Every row gives one point. Two turns around zero, p and q, are shown by what they do to some points. Where does a point land after both, in the order given? Backwards means that the second turn is done in reverse. Each puzzle has new turns, and all numbers are rounded.
In the rows, 100 means zero.

Turn p:
105; 124; 77 -> 121; 125; 91
91; 79; 158 -> 60; 72; 138
115; 97; 84 -> 120; 95; 91
90; 100; 80 -> 101; 108; 79
Turn q:
120; 99; 80 -> 107; 73; 94
103; 142; 123 -> 126; 130; 73
112; 90; 136 -> 123; 118; 126
81; 63; 62 -> 56; 68; 114
81; 122; 102 -> 92; 119; 80
104; 84; 97 -> 97; 90; 113
Where do these land?
p, then q: 93; 75; 111 -> 78; 100; 118
p, then q: 95; 122; 123 -> 108; 131; 95
q, then p backwards: 112; 145; 89 -> 99; 89; 53
p, then q: 125; 57; 92 -> 93; 67; 137
q, then p backwards: 75; 101; 86 -> 72; 94; 104

Turn p:
101; 145; 67; 92 -> 132; 107; 56; 112
88; 52; 117; 123 -> 73; 89; 148; 112
122; 117; 93; 117 -> 131; 89; 100; 96
78; 102; 129; 74 -> 74; 133; 98; 84
112; 85; 95; 95 -> 92; 82; 100; 95
Turn q:
101; 151; 100; 73 -> 126; 127; 141; 85
99; 95; 101; 95 -> 102; 95; 98; 96
69; 93; 97; 93 -> 99; 106; 83; 73
127; 67; 122; 121 -> 73; 64; 96; 126
110; 71; 124; 110 -> 76; 68; 95; 106
124; 124; 56; 81 -> 150; 120; 106; 123
71; 99; 100; 127 -> 73; 121; 81; 91
Where do these land?
p, then q: 89; 91; 83; 118 -> 75; 100; 94; 113
q, then p: 71; 83; 87; 84 -> 92; 81; 67; 100
p, then q: 124; 132; 131; 80 -> 148; 95; 123; 91
p, then q: 74; 65; 136; 91 -> 78; 115; 113; 51
p, then q backwards: 124; 135; 89; 121 -> 107; 97; 69; 63
q, then p: 117; 95; 75; 105 -> 123; 83; 109; 107

Turn p:
112; 95; 110; 95; 105; 129 -> 101; 104; 100; 86; 72; 113
89; 76; 135; 81; 101; 94 -> 98; 83; 127; 68; 96; 84
74; 95; 88; 103; 79; 81 -> 92; 74; 92; 109; 126; 92
82; 129; 106; 133; 123; 124 -> 86; 111; 123; 124; 97; 144
119; 102; 76; 70; 94; 101 -> 96; 116; 66; 88; 97; 84
109; 129; 95; 103; 80; 84 -> 89; 106; 92; 131; 99; 80
73; 107; 116; 120; 122; 70 -> 99; 100; 140; 111; 133; 103
121; 106; 96; 103; 97; 103 -> 109; 111; 92; 109; 87; 96
121; 61; 78; 92; 100; 116 -> 131; 95; 69; 73; 91; 107
Turn q:
125; 120; 107; 119; 176; 85 -> 102; 99; 118; 132; 134; 170
108; 106; 94; 105; 72; 106 -> 120; 108; 100; 92; 94; 80
84; 112; 117; 94; 85; 96 -> 91; 105; 115; 90; 77; 94
110; 82; 110; 98; 86; 121 -> 113; 78; 86; 86; 92; 92
103; 94; 82; 105; 74; 123 -> 121; 105; 76; 95; 92; 77
114; 86; 92; 89; 75; 94 -> 106; 95; 99; 83; 113; 73
76; 106; 94; 79; 124; 91 -> 64; 114; 96; 102; 103; 115
80; 93; 103; 112; 109; 84 -> 82; 96; 109; 122; 96; 98
Where do these land?
q, then p: 101; 124; 91; 100; 91; 146 -> 93; 113; 57; 117; 82; 89
p, then q: 101; 105; 124; 103; 97; 71 -> 93; 84; 133; 107; 101; 106
p, then q: 122; 88; 119; 84; 106; 80 -> 95; 103; 132; 81; 116; 99
p, then q: 80; 73; 93; 116; 87; 135 -> 106; 77; 56; 89; 100; 86
q, then p backwards: 83; 112; 93; 94; 116; 134 -> 114; 108; 76; 97; 101; 133
p, then q: 114; 97; 97; 114; 110; 76 -> 116; 98; 117; 104; 114; 117
p, then q: 100; 101; 83; 89; 93; 57 -> 85; 107; 117; 124; 130; 116

Turn p:
118; 81; 112; 54; 129; 103; 152; 75 -> 128; 104; 89; 55; 101; 51; 131; 71
89; 126; 123; 119; 117; 94; 87; 128 -> 100; 107; 100; 128; 140; 108; 99; 121
117; 72; 91; 91; 94; 128; 142; 128 -> 129; 87; 118; 46; 99; 97; 98; 118
107; 95; 81; 97; 84; 85; 85; 124 -> 90; 87; 122; 106; 94; 96; 71; 108
106; 96; 78; 104; 105; 89; 73; 75 -> 95; 87; 87; 123; 77; 103; 88; 77
126; 71; 97; 90; 75; 119; 54; 80 -> 120; 124; 106; 111; 48; 112; 69; 86
104; 106; 105; 125; 95; 92; 88; 100 -> 98; 95; 102; 124; 96; 110; 104; 113
111; 147; 104; 63; 126; 112; 126; 37 -> 91; 120; 26; 85; 94; 58; 128; 80
59; 108; 101; 127; 123; 103; 115; 131 -> 92; 82; 105; 96; 152; 130; 112; 108
107; 87; 102; 125; 62; 88; 77; 98 -> 91; 102; 125; 124; 67; 118; 97; 114
56; 111; 105; 103; 91; 87; 100; 124 -> 66; 105; 120; 101; 133; 116; 101; 103
Turn q:
37; 100; 97; 65; 124; 100; 130; 71 -> 73; 114; 90; 92; 96; 120; 141; 35
136; 39; 106; 126; 53; 107; 83; 106 -> 127; 54; 114; 105; 76; 51; 53; 109
132; 119; 74; 94; 104; 52; 113; 64 -> 155; 98; 83; 68; 103; 122; 129; 112
111; 133; 126; 95; 91; 111; 92; 96 -> 109; 133; 124; 106; 112; 107; 89; 108
96; 69; 107; 152; 94; 96; 96; 97 -> 107; 61; 110; 125; 109; 64; 109; 104
106; 112; 82; 110; 109; 115; 79; 118 -> 87; 102; 81; 107; 119; 100; 84; 121
119; 115; 110; 89; 110; 96; 69; 103 -> 98; 117; 108; 76; 117; 97; 89; 122
94; 99; 80; 108; 111; 121; 116; 98 -> 93; 85; 85; 117; 108; 118; 97; 89
44; 106; 114; 85; 86; 115; 106; 132 -> 55; 132; 97; 127; 75; 87; 105; 79
124; 108; 105; 77; 118; 87; 116; 116 -> 96; 102; 109; 80; 84; 131; 104; 121
Where do these land?
p, then q backwards: 118; 85; 92; 127; 141; 76; 89; 92 -> 99; 82; 86; 142; 86; 107; 128; 78
q, then p: 108; 93; 107; 114; 94; 91; 122; 81 -> 123; 101; 106; 97; 81; 94; 116; 109
p, then q: 82; 113; 71; 125; 127; 106; 109; 101 -> 79; 63; 81; 94; 106; 105; 89; 80
q, then p: 57; 128; 107; 66; 65; 69; 113; 127 -> 36; 102; 82; 90; 88; 91; 111; 146
p, then q: 73; 87; 116; 59; 93; 121; 100; 96 -> 108; 142; 105; 83; 119; 123; 105; 84
q, then p: 93; 105; 85; 148; 110; 107; 65; 86 -> 120; 53; 102; 120; 127; 90; 104; 81
p, then q: 136; 71; 92; 84; 79; 112; 99; 106 -> 121; 123; 115; 82; 80; 81; 75; 115
q, then p: 144; 88; 122; 139; 105; 104; 103; 125 -> 135; 107; 149; 115; 119; 115; 93; 115
q, then p: 89; 130; 107; 37; 86; 113; 101; 87 -> 71; 138; 46; 100; 91; 93; 88; 107

Turn p:
93; 108; 119; 103; 83; 56; 121; 137 -> 87; 107; 135; 82; 66; 123; 130; 111
62; 96; 108; 73; 107; 104; 123; 83 -> 91; 101; 74; 69; 89; 85; 111; 69
108; 79; 123; 86; 74; 77; 126; 106 -> 84; 108; 99; 82; 66; 137; 96; 99
119; 130; 92; 124; 90; 124; 65; 96 -> 96; 108; 116; 134; 122; 72; 79; 125
68; 67; 82; 74; 114; 130; 95; 115 -> 110; 107; 60; 68; 137; 103; 119; 98
143; 128; 89; 99; 118; 96; 49; 99 -> 128; 92; 143; 115; 128; 86; 61; 115
120; 114; 73; 127; 74; 64; 99; 94 -> 102; 70; 118; 120; 69; 99; 96; 138
70; 69; 126; 105; 112; 103; 110; 82 -> 72; 89; 79; 94; 108; 113; 113; 63
136; 133; 92; 117; 88; 112; 89; 81 -> 107; 105; 113; 138; 92; 78; 68; 116
82; 76; 95; 91; 141; 134; 124; 107 -> 124; 113; 64; 98; 122; 105; 127; 66
Turn q:
113; 137; 121; 92; 106; 89; 95; 96 -> 117; 107; 119; 119; 97; 76; 124; 103
70; 107; 96; 91; 98; 104; 131; 88 -> 76; 73; 87; 91; 106; 79; 109; 102
103; 74; 87; 65; 111; 109; 124; 140 -> 95; 101; 101; 44; 93; 115; 107; 130
101; 79; 70; 135; 141; 57; 78; 112 -> 113; 149; 60; 103; 82; 91; 55; 109
108; 118; 71; 104; 83; 115; 68; 67 -> 90; 103; 110; 119; 77; 107; 99; 48
147; 66; 107; 67; 73; 105; 107; 117 -> 134; 78; 126; 72; 84; 144; 103; 116
101; 92; 59; 144; 84; 70; 77; 86 -> 108; 113; 54; 129; 75; 115; 74; 71
99; 125; 134; 95; 83; 124; 98; 117 -> 97; 99; 123; 112; 127; 109; 138; 106
100; 101; 107; 126; 104; 119; 113; 79 -> 103; 89; 97; 104; 129; 91; 89; 77
58; 102; 147; 81; 117; 108; 110; 99 -> 67; 88; 123; 108; 130; 75; 103; 138
Where do these land?
q, then p backwards: 96; 134; 114; 59; 135; 110; 109; 83 -> 68; 156; 103; 101; 101; 83; 84; 106
q, then p: 94; 114; 131; 97; 93; 78; 104; 124 -> 116; 117; 111; 115; 91; 118; 132; 107
q, then p: 93; 124; 90; 95; 131; 81; 73; 107 -> 87; 100; 131; 100; 71; 76; 108; 116
q, then p backwards: 109; 90; 115; 111; 108; 116; 61; 82 -> 134; 111; 132; 106; 111; 105; 86; 100
q, then p backwards: 97; 37; 113; 92; 83; 118; 108; 89 -> 125; 63; 104; 89; 88; 67; 62; 86
p, then q backwards: 66; 99; 116; 134; 78; 92; 91; 95 -> 53; 115; 103; 80; 88; 112; 99; 97
p, then q: 107; 119; 59; 133; 131; 84; 113; 131 -> 159; 85; 84; 81; 131; 107; 100; 111
p, then q: 103; 112; 79; 91; 81; 97; 58; 74 -> 96; 133; 101; 109; 80; 116; 81; 135
q, then p: 142; 75; 74; 90; 94; 111; 157; 81 -> 122; 91; 72; 68; 106; 136; 43; 100
q, then p: 92; 97; 108; 99; 67; 113; 125; 134 -> 129; 121; 66; 97; 104; 109; 122; 89

Turn p:
121; 120; 129; 113; 109; 88; 54; 117; 64 -> 119; 75; 124; 138; 64; 130; 78; 106; 98
97; 119; 104; 105; 70; 104; 152; 138; 103 -> 100; 147; 107; 81; 105; 98; 102; 151; 85
112; 102; 122; 96; 117; 103; 151; 121; 111 -> 108; 139; 122; 98; 138; 96; 83; 113; 90
111; 87; 141; 109; 79; 105; 61; 113; 88 -> 91; 74; 116; 118; 88; 141; 91; 120; 127
112; 86; 57; 107; 102; 95; 71; 75; 126 -> 97; 56; 85; 70; 92; 73; 99; 76; 105
97; 134; 135; 115; 98; 146; 145; 127; 97 -> 78; 158; 97; 117; 111; 110; 61; 138; 86
78; 67; 69; 114; 112; 84; 95; 89; 93 -> 100; 67; 84; 97; 115; 91; 132; 88; 77
108; 90; 78; 85; 94; 104; 114; 70; 90 -> 107; 100; 82; 105; 106; 67; 116; 94; 117
81; 95; 73; 64; 117; 101; 93; 96; 113 -> 116; 107; 74; 79; 104; 103; 112; 63; 101
83; 101; 91; 93; 104; 70; 63; 55; 116 -> 83; 74; 109; 95; 75; 91; 125; 50; 110
Turn q:
119; 124; 68; 108; 79; 96; 72; 82; 116 -> 93; 128; 82; 74; 106; 74; 68; 89; 88
88; 143; 135; 125; 95; 115; 150; 93; 87 -> 115; 68; 96; 123; 135; 104; 95; 155; 73
125; 124; 80; 123; 103; 135; 62; 96; 76 -> 127; 108; 63; 46; 96; 103; 89; 106; 90
118; 71; 107; 70; 122; 84; 106; 95; 122 -> 108; 128; 132; 120; 97; 99; 115; 83; 125
87; 72; 92; 76; 100; 94; 123; 104; 92 -> 94; 97; 115; 130; 74; 116; 99; 93; 108
125; 98; 65; 116; 95; 118; 76; 92; 65 -> 116; 110; 84; 55; 77; 120; 73; 96; 92
93; 65; 111; 115; 98; 73; 94; 101; 126 -> 76; 95; 126; 102; 121; 105; 107; 67; 112
68; 94; 107; 100; 113; 105; 119; 110; 131 -> 100; 83; 97; 137; 113; 93; 121; 81; 92
115; 76; 113; 71; 71; 101; 84; 110; 131 -> 87; 110; 97; 110; 104; 83; 92; 82; 154
48; 149; 140; 113; 117; 105; 128; 82; 55 -> 87; 76; 83; 118; 112; 123; 134; 169; 51
115; 84; 82; 83; 108; 73; 86; 136; 99 -> 97; 98; 127; 85; 65; 78; 107; 80; 116
Where do these land?
q, then p: 81; 91; 129; 111; 90; 127; 104; 114; 88 -> 100; 87; 77; 81; 138; 98; 95; 105; 94
q, then p: 107; 76; 85; 98; 113; 95; 85; 73; 122 -> 82; 117; 99; 118; 79; 79; 87; 78; 104
q, then p: 93; 103; 167; 87; 67; 72; 94; 137; 102 -> 83; 109; 124; 57; 150; 137; 121; 88; 72
q, then p: 107; 101; 118; 142; 118; 104; 139; 91; 115 -> 116; 83; 108; 141; 132; 106; 69; 94; 96
p, then q: 67; 116; 45; 54; 99; 82; 94; 87; 98 -> 102; 136; 115; 127; 84; 96; 39; 123; 86
q, then p backwards: 114; 92; 55; 89; 119; 100; 98; 58; 70 -> 79; 154; 108; 84; 109; 102; 100; 141; 104
q, then p: 98; 91; 58; 107; 77; 106; 103; 124; 78 -> 96; 70; 83; 94; 84; 108; 124; 108; 137
q, then p: 119; 114; 103; 101; 95; 125; 128; 90; 122 -> 115; 70; 116; 101; 95; 93; 69; 96; 86
q, then p: 95; 119; 145; 113; 87; 83; 43; 104; 95 -> 122; 143; 90; 71; 124; 115; 126; 66; 80
q, then p: 120; 96; 94; 97; 136; 106; 111; 123; 110 -> 106; 101; 131; 108; 110; 77; 90; 113; 124
